Each wall is flat, endless, passes through zero and stands at right angles to its row. A trip goes straight from one point to another. List the walls that it crosses, first one first.
(in the rows, 128 means zero)

Walls:
(1): | 104 | 105 |  98 |
(2): | 133 | 156 |  86 |
(3): |  99 | 103 | 137 |
(4): | 125 | 154 | 126 |
(5): | 173 | 151 | 160 |
Trips:
| 149 | 183 | 123 | to | 158 | 130 | 196 | -> 2, 4
| 108 | 114 |  62 | to | 173 |  54 |  81 | -> none
| 105 |  82 | 116 | to | 152 | 100 |  80 | -> 2, 3
| 141 | 137 | 155 | to | 106 | 156 | 177 | -> 3

Walls:
(1): | 136 | 140 |  93 | 121 |  98 | 116 |
(2): | 171 | 119 | 107 | 141 | 129 | 114 |
(3): | 103 | 118 | 105 | 135 | 153 | 184 |
Trips:
| 102 |  88 | 135 | 144 | 101 | 150 | to | 153 |  69 | 194 | 223 | 125 | 165 | -> 2
| 185 |  74 | 146 | 123 | 106 | 129 | to | 158 | 130 | 122 | 159 |  89 | 112 | -> 1
|  94 |  81 |  45 | 111 | 128 |  29 | to | 111 |  80 | 129 | 149 | 142 | 172 | -> 3, 1, 2
| 135 | 177 | 120 |  76 | 150 | 137 | to |  82 | 142 | 111 | 169 | 138 | 130 | -> 1

Walls:
(1): | 161 | 133 | 152 | 152 | 137 |  92 |  80 | 115 | 103 | 146 | 127 |
(2): | 114 | 120 | 198 | 102 | 175 |  68 | 226 | 145 | 165 |  73 | 127 |
(3): | 159 | 188 | 168 | 174 | 135 | 168 | 129 | 149 | 103 | 119 |  84 |
(4): | 108 | 147 | 134 |  29 | 134 | 114 | 143 | 110 | 164 | 109 | 137 |
Trips:
|  82 | 122 | 115 | 132 | 133 | 120 | 104 | 129 | 123 | 101 | 121 | to | 129 | 107 | 167 |  92 | 119 |  99 |  89 | 136 |  91 | 145 |  70 | -> 1, 3
| 144 |  86 | 121 | 155 | 116 | 103 | 179 |  99 | 105 | 110 | 206 | to | 163 | 131 |  74 | 103 |  61 | 136 | 134 | 159 | 157 | 164 |  95 | -> 2, 4
| 125 | 130 | 131 | 184 | 205 | 104 | 112 | 134 |  90 | 131 | 139 | to |  53 | 126 | 187 | 146 | 122 | 124 | 107 |  86 | 111 | 144 |  93 | -> none
| 120 | 150 | 114 | 115 | 160 |  97 |  87 | 121 | 144 | 132 | 168 | to | 212 | 179 |  82 | 128 | 169 | 138 |  87 | 125 | 114 |  90 | 137 | -> 3, 4
| 105 | 118 | 103 | 137 |  73 |  63 |  97 | 148 | 118 | 162 | 129 | to | 159 | 117 | 113 | 127 | 140 | 142 | 156 | 106 | 147 | 160 | 182 | -> 1, 4
| 144 | 114 | 112 | 219 | 185 | 176 |  97 | 146 | 181 | 175 | 133 | to | 173 | 140 | 190 | 130 | 146 | 148 | 171 | 141 | 142 |  93 | 178 | -> 2, 1, 4
| 120 | 180 | 130 | 172 | 132 | 147 | 135 | 126 |  95 | 171 | 152 | to | 180 | 108 |  82 | 153 | 147 | 139 | 112 | 161 | 175 | 149 | 115 | -> none

Walls:
(1): | 103 | 105 | 106 | 113 | 215 |  84 | 120 | 218 | 121 | 166 | 144 | 113 | 167 | 140 |
(2): | 115 | 159 |  95 | 107 | 123 | 171 | 140 | 218 | 164 | 168 |  93 |  75 | 106 |  81 |
(3): | 157 |  90 |  81 | 167 | 176 |  75 | 128 | 155 |  92 | 106 |  73 | 105 | 140 | 140 |
Trips:
| 194 | 129 | 102 | 154 | 143 |  91 |  77 | 108 | 121 | 137 | 169 | 107 | 107 | 120 | to | 176 | 173 | 153 | 104 |  33 | 133 | 237 | 118 |  97 | 151 |  76 | 144 | 138 | 114 | -> 1, 3, 2
| 114 |  95 | 141 | 122 | 120 |  94 | 161 | 125 | 167 | 124 |  99 | 133 | 137 | 122 | to | 139 | 133 | 138 | 126 |  99 | 182 | 110 | 105 | 137 | 193 | 118 | 185 | 150 | 115 | -> 1, 3, 2
| 165 | 134 | 178 | 118 |  77 | 158 | 145 |  97 | 132 | 134 |  96 | 138 | 121 | 121 | to |  93 | 128 | 212 | 117 | 145 | 134 | 120 | 123 | 133 | 100 | 111 | 154 | 164 | 106 | -> none
|  71 | 172 | 114 | 138 | 120 |  71 | 129 | 119 |  90 | 134 | 156 |  99 | 137 | 109 | to | 128 | 142 |  69 | 115 | 196 | 170 | 177 | 117 | 156 | 129 | 166 | 140 | 102 | 192 | -> 3, 2
| 119 | 146 |  74 | 153 | 136 |  59 | 200 | 147 | 109 | 118 | 125 |  86 | 150 | 132 | to |  96 | 119 | 127 | 186 | 181 | 119 | 115 | 146 | 109 |  75 | 115 | 167 | 178 |  94 | -> 2

Walls:
(1): |  83 | 119 | 135 | 212 | 101 | 134 |  93 | 153 | 118 | 113 | 153 |  96 | 134 | 120 | 103 | 146 | 103 | 109 | 178 |  89 | 117 | 170 | 151 | 130 |
(2): | 134 | 109 | 152 | 178 | 186 | 122 | 148 |  81 |  93 | 178 | 165 |  73 | 117 | 120 | 114 | 112 | 107 |  94 | 131 | 148 | 185 | 128 | 134 | 154 |
(3): | 143 | 134 | 133 |  96 |  95 | 150 | 123 | 108 | 169 |  84 |  87 | 184 | 119 | 187 | 207 |  57 | 110 |  69 | 105 |  64 | 118 | 149 | 168 | 114 |
(4): |  99 | 238 |  79 |  82 | 174 | 114 | 114 | 175 | 157 | 139 | 132 | 146 | 155 |  87 | 128 | 158 | 127 | 112 | 125 | 133 |  96 | 115 | 125 | 161 |
Trips:
|  72 | 152 |  90 | 105 |  76 |  75 |  78 | 148 | 156 | 133 | 146 | 246 | 109 | 139 | 138 | 154 | 103 | 114 | 135 | 133 | 158 |  72 | 150 | 135 | to |  85 | 202 | 137 | 122 |  85 | 123 | 100 | 184 | 117 | 161 | 133 | 166 | 135 | 109 |  89 |  93 | 115 | 107 |  91 | 131 | 128 | 183 | 145 |  92 | -> 1
| 146 | 156 | 133 | 201 | 122 | 110 | 153 | 219 |  97 | 128 |  91 | 146 | 150 | 122 | 107 | 121 | 134 | 105 | 131 |  85 | 124 | 130 | 147 | 113 | to | 160 | 144 |  99 | 106 | 241 | 106 | 152 |  62 | 173 | 118 | 164 | 163 | 109 | 154 | 135 |  95 | 137 |  38 | 124 | 159 | 135 |  81 |  89 |  58 | -> 2, 1
| 148 | 188 |  88 | 166 |  98 | 111 | 186 | 134 |  92 | 144 |  63 |  65 |  88 | 102 | 102 | 129 | 108 |  77 | 159 | 153 | 168 |  65 | 120 | 151 | to | 154 | 170 | 114 | 151 | 170 |  63 |  93 | 116 | 172 | 128 |  81 | 170 |  77 | 137 | 134 | 125 | 175 |  78 | 165 | 133 |  85 | 124 | 136 | 109 | -> 1, 3, 2
| 164 | 100 | 137 | 128 | 109 | 113 | 162 |  96 | 174 | 122 | 135 |  70 | 185 | 118 | 169 | 114 | 125 | 167 | 168 | 115 | 156 | 170 | 133 | 151 | to | 193 | 113 | 142 | 125 | 131 | 125 | 145 | 129 | 109 | 135 | 141 | 119 | 122 |  89 | 121 | 170 | 121 | 151 | 163 | 127 |  88 | 144 | 233 |  61 | -> 3, 2
| 135 | 110 |  78 | 144 | 151 | 106 | 167 | 133 | 196 | 135 | 184 |  98 |  29 | 114 | 139 |  71 | 130 | 121 |  93 | 167 | 109 | 134 | 106 | 157 | to | 132 | 121 | 188 | 156 | 114 | 128 |  89 |  80 | 113 | 154 | 157 | 118 | 162 |  52 |  97 | 173 | 133 | 103 | 108 | 101 | 141 | 141 | 162 | 142 | -> 4, 1
| 138 |  63 | 107 |  95 | 146 | 100 | 140 |  88 |  92 |  70 |  81 | 173 | 118 | 114 |  53 | 140 | 109 |  79 | 154 | 167 | 134 | 100 |  80 |  80 | to |  94 | 149 | 125 | 149 | 128 | 136 | 198 | 116 | 145 | 122 | 189 | 150 |  73 | 166 | 160 | 128 | 131 |  82 | 148 | 155 | 115 | 176 | 155 | 133 | -> 2, 3, 1
| 131 | 102 | 116 | 125 | 147 | 132 |  87 | 157 | 137 | 110 | 118 | 118 | 146 | 116 | 140 |  98 | 186 | 114 | 180 | 117 |  80 | 136 |  72 | 144 | to | 139 | 133 | 152 | 158 | 124 | 184 | 100 | 140 | 121 | 137 | 135 | 172 | 128 | 105 | 104 | 143 | 156 | 144 | 128 | 144 | 141 | 179 | 147 | 114 | -> 4

Walls:
(1): |  78 | 178 | 116 |  78 | 118 |  93 | 199 | 102 | 118 | 168 |  85 | 134 | 112 | 132 | 154 | 146 | 136 | 161 | 131 | 126 |  98 |  89 | 165 | 107 | 193 |  75 | 120 | 105 | 111 |  34 | 131 |  89 | 133 | 136 | 141 | 149 |  99 | 159 |  76 |  78 | 180 | 176 | 146 | 111 | 122 | 144 | 119 | 103 |
(2): | 177 | 103 | 109 |  68 | 100 | 190 | 132 | 147 | 164 | 126 | 148 | 141 | 153 | 109 |  93 |  82 |  68 | 149 | 186 | 188 | 152 |  91 | 131 | 129 | 159 | 178 | 128 | 121 | 168 | 155 | 101 | 137 | 146 | 161 | 161 | 159 | 136 | 132 | 141 | 108 | 106 | 121 | 114 | 128 | 116 | 172 |  95 | 115 |
(3): |  64 | 145 | 131 | 163 | 134 | 119 | 222 |  78 | 110 | 150 | 109 |  76 | 152 | 159 | 139 | 116 | 110 | 179 | 122 | 175 | 120 | 103 | 135 | 151 | 120 | 193 | 133 | 126 | 158 | 153 | 159 | 113 | 121 | 141 | 119 | 168 |  73 | 117 | 142 | 107 |  89 | 165 | 121 | 137 | 118 | 165 | 167 | 122 |
(4): | 152 | 133 | 122 | 144 | 114 |  57 | 204 | 107 | 132 | 173 | 117 |  91 | 102 | 138 | 107 | 118 | 177 |  61 | 114 | 109 | 125 |  81 |  61 |  84 | 127 | 174 | 126 | 154 | 128 | 111 | 176 |  90 | 146 |  97 | 114 | 167 | 126 | 124 |  76 | 142 | 182 | 172 | 169 | 152 | 130 | 121 | 110 | 138 |
(5): | 143 | 139 | 174 | 111 |  96 |  97 | 105 | 128 | 135 | 120 | 154 | 155 | 156 | 163 | 127 | 110 | 119 |  57 | 136 |  85 |  60 | 128 | 143 | 184 |  76 | 139 | 162 | 148 | 177 | 107 | 107 | 164 | 155 | 159 | 140 | 119 | 148 |  97 | 125 | 133 |  75 | 133 | 147 | 138 | 168 | 116 | 131 | 138 |
(6): | 161 | 148 | 146 | 106 | 109 | 101 | 157 | 160 | 119 | 146 | 124 | 157 | 166 |  93 |  55 | 129 | 105 | 111 |  99 |  97 | 127 | 184 |  56 | 118 |  87 | 173 | 121 | 151 | 122 | 182 | 143 | 146 | 142 | 147 | 222 | 163 | 119 | 141 | 158 |  85 | 134 | 114 |  98 | 171 | 102 | 129 | 145 | 111 |
Trips:
| 158 | 166 | 127 | 174 | 112 | 157 | 139 | 182 |  86 |  90 | 121 | 142 | 175 | 129 |  95 | 103 | 107 | 133 | 139 | 105 | 143 | 178 | 140 | 175 | 171 | 154 | 136 | 136 |  57 | 138 | 247 | 230 | 183 | 131 |  97 | 153 | 174 | 126 | 108 | 132 | 173 |  59 |  65 |  99 | 126 |  81 | 120 | 142 | to |  78 | 106 |  98 | 142 | 143 | 149 | 109 | 164 | 147 | 136 | 145 | 103 |  77 | 131 |  83 | 104 | 134 |  69 |  86 |  97 |  94 | 165 | 145 | 163 | 115 | 127 | 142 |  76 | 124 | 102 | 117 |  73 | 148 | 137 |  83 | 102 | 106 | 161 |  81 | 116 | 117 | 111 |  96 | 101 | 107 | 140 |  69 | 150 | -> 5, 6, 1, 4
| 130 | 111 |  70 |  98 | 141 | 134 | 105 | 146 |  87 | 105 |  95 | 162 |  75 | 143 | 124 |  91 |  69 | 105 | 114 | 101 | 145 | 143 |  63 | 110 | 140 |  80 | 162 | 184 | 126 | 184 | 140 | 125 | 167 | 204 | 146 | 119 | 202 | 149 |  75 | 105 |  86 | 128 | 104 | 113 | 125 | 150 | 144 |  42 | to | 103 |  95 | 137 | 114 | 128 |  87 | 129 | 187 |  98 |  88 | 109 | 212 | 122 | 122 |  88 | 114 | 101 | 122 | 127 | 165 | 155 | 117 | 141 | 156 | 161 |  74 |  86 | 119 | 162 | 112 | 131 | 145 | 116 | 129 | 139 | 108 | 120 | 129 | 175 | 174 |  63 | 142 | 156 | 106 | 115 | 157 | 150 | 112 | -> 6

Walls:
(1): | 181 | 194 | 105 | 156 | 102 | 105 |  80 | 144 | 143 | 145 |  62 | 160 | 147 | 167 |  79 |  61 | 163 | 108 | 127 | 117 | 115 | 179 | 109 | 107 | 167 | 129 | 125 |  93 | 102 |  60 | 110 | 169 | 101 | 177 | 159 | 152 | 137 | 151 |  83 |  97 | 148 |  99 | 173 | 123 | 131 | 154 | 143 | 148 |
(2): |  97 | 124 | 110 | 136 |  77 | 131 | 118 |  79 | 140 | 127 | 138 | 100 | 153 | 172 | 148 | 188 | 128 |  62 | 156 | 139 |  92 | 125 | 144 | 119 | 163 | 130 | 143 | 162 | 105 | 152 |  89 | 195 | 191 |  91 | 100 | 190 | 169 | 110 |  75 | 122 | 153 | 101 | 114 | 157 | 168 | 109 | 133 |  98 |
(3): |  99 | 104 | 105 |  79 | 116 | 107 | 131 | 145 | 147 | 194 | 158 | 165 |  78 | 151 | 135 | 173 | 180 |  83 | 137 | 127 | 129 | 121 | 112 |  85 | 161 |  43 | 102 |  95 |  80 | 142 | 123 | 108 | 144 | 146 | 120 |  78 | 115 | 111 | 120 | 106 |  89 | 122 | 148 |  86 | 118 | 124 | 157 | 111 |
(4): | 146 | 150 |  83 | 149 | 163 | 134 | 120 | 118 | 111 | 121 | 148 | 137 |  30 |  48 | 126 | 105 | 148 | 110 | 166 | 134 | 120 | 142 | 111 |  66 |  97 | 168 | 161 | 128 | 164 |  82 | 161 | 121 | 134 |  85 | 135 | 173 | 153 | 101 | 139 | 115 | 122 | 153 | 161 |  93 | 105 | 164 | 118 |  98 |
(5): |  53 | 132 | 130 | 173 | 136 | 176 | 140 | 121 | 121 |  75 | 111 | 138 | 115 | 148 |  80 | 147 | 107 | 118 | 118 | 162 | 154 | 155 | 118 | 146 |  42 | 140 |  77 |  95 |  76 | 110 |  93 |  25 | 109 | 121 |  16 | 134 |  87 | 132 | 162 | 187 | 149 | 144 | 119 | 162 | 172 |  82 | 143 |  78 |
(6): |  77 |  86 |  82 | 135 | 203 | 169 | 112 | 107 | 131 |  89 |  80 | 182 | 164 | 116 |  71 |  62 | 129 | 119 | 158 | 103 |  98 | 152 | 146 | 154 | 125 | 153 | 133 | 165 | 191 | 137 | 108 | 117 | 136 | 124 | 125 | 114 | 107 | 162 | 127 |  87 | 121 | 125 | 134 | 118 | 214 | 148 | 130 | 162 |
(7): | 112 | 137 | 139 | 170 | 115 | 125 | 125 | 135 | 126 | 171 | 158 | 110 |  91 | 153 | 145 | 116 | 122 | 135 |  74 | 133 |  65 | 212 | 155 |  90 |  27 | 120 | 148 | 148 | 134 | 114 | 120 | 125 | 149 | 149 | 135 | 161 | 157 | 126 | 162 | 138 | 171 | 136 |  90 | 122 |  83 | 102 | 162 | 176 |
Trips:
|  84 | 152 | 102 | 136 | 124 |  71 | 133 | 133 | 196 | 139 | 142 | 156 | 133 | 136 | 166 | 148 |  86 | 104 |  81 | 105 | 127 |  68 | 108 | 110 | 142 |  68 | 100 | 184 | 162 | 143 | 106 |  73 | 132 | 134 | 173 | 144 | 121 |  95 | 150 | 155 | 138 | 118 | 104 | 108 |  63 | 208 |  82 |  73 | to | 102 | 138 | 159 | 150 |  82 | 113 | 117 |  89 |  88 |  75 | 128 | 152 | 154 | 101 | 101 | 187 | 108 | 142 | 161 | 109 | 139 | 104 | 171 | 150 |  65 | 156 |  86 | 106 |  60 | 162 | 162 | 147 | 106 |  83 | 110 | 191 | 145 |  94 | 152 | 130 | 175 | 175 | 169 | 146 | 130 | 150 | 157 |  63 | -> 2, 5, 3
| 140 | 158 | 156 | 151 |  85 |  98 | 146 | 186 | 120 | 115 | 136 | 167 | 180 | 135 | 147 | 133 |  74 | 142 |  70 | 175 | 116 | 184 | 175 | 114 | 135 | 149 |  90 | 120 | 115 | 114 |  90 | 165 |  68 | 162 | 137 | 116 | 115 | 118 | 104 | 120 | 162 | 141 |  51 | 130 | 149 | 125 | 129 | 151 | to | 140 | 178 | 138 | 129 | 102 | 128 | 102 | 110 | 169 | 140 |  86 | 133 | 106 |  63 | 127 | 174 | 173 | 108 | 152 | 143 | 139 | 154 | 125 |  88 | 181 | 112 | 139 |  79 | 130 | 112 | 127 | 138 |  81 |  75 | 153 | 111 | 159 | 134 | 154 | 125 | 136 |  66 | 151 | 143 | 100 | 148 | 146 | 128 | -> 5, 2, 3, 4, 7
|  65 | 113 | 114 |  87 | 116 | 127 |  66 | 134 | 147 |  78 | 140 | 117 | 147 |  86 | 104 | 178 | 134 | 142 | 119 | 120 | 124 | 112 | 159 | 131 |  80 | 129 |  95 | 163 | 189 | 113 | 145 |  55 | 109 | 110 |  71 |  92 | 125 | 172 | 151 | 113 | 178 | 106 | 130 | 133 | 103 | 132 | 157 |  37 | to | 104 | 117 | 164 | 123 | 119 | 133 | 112 | 116 |  95 |  96 | 154 | 114 | 150 | 134 | 120 | 118 | 121 | 125 | 133 | 139 |  11 |  89 | 106 | 166 | 141 | 139 | 149 | 161 | 191 | 105 | 151 | 113 | 137 | 118 | 166 | 166 | 157 |  66 | 174 |  71 | 134 | 115 |  94 | 124 |  58 |  75 | 140 | 157 | -> 7, 2, 5
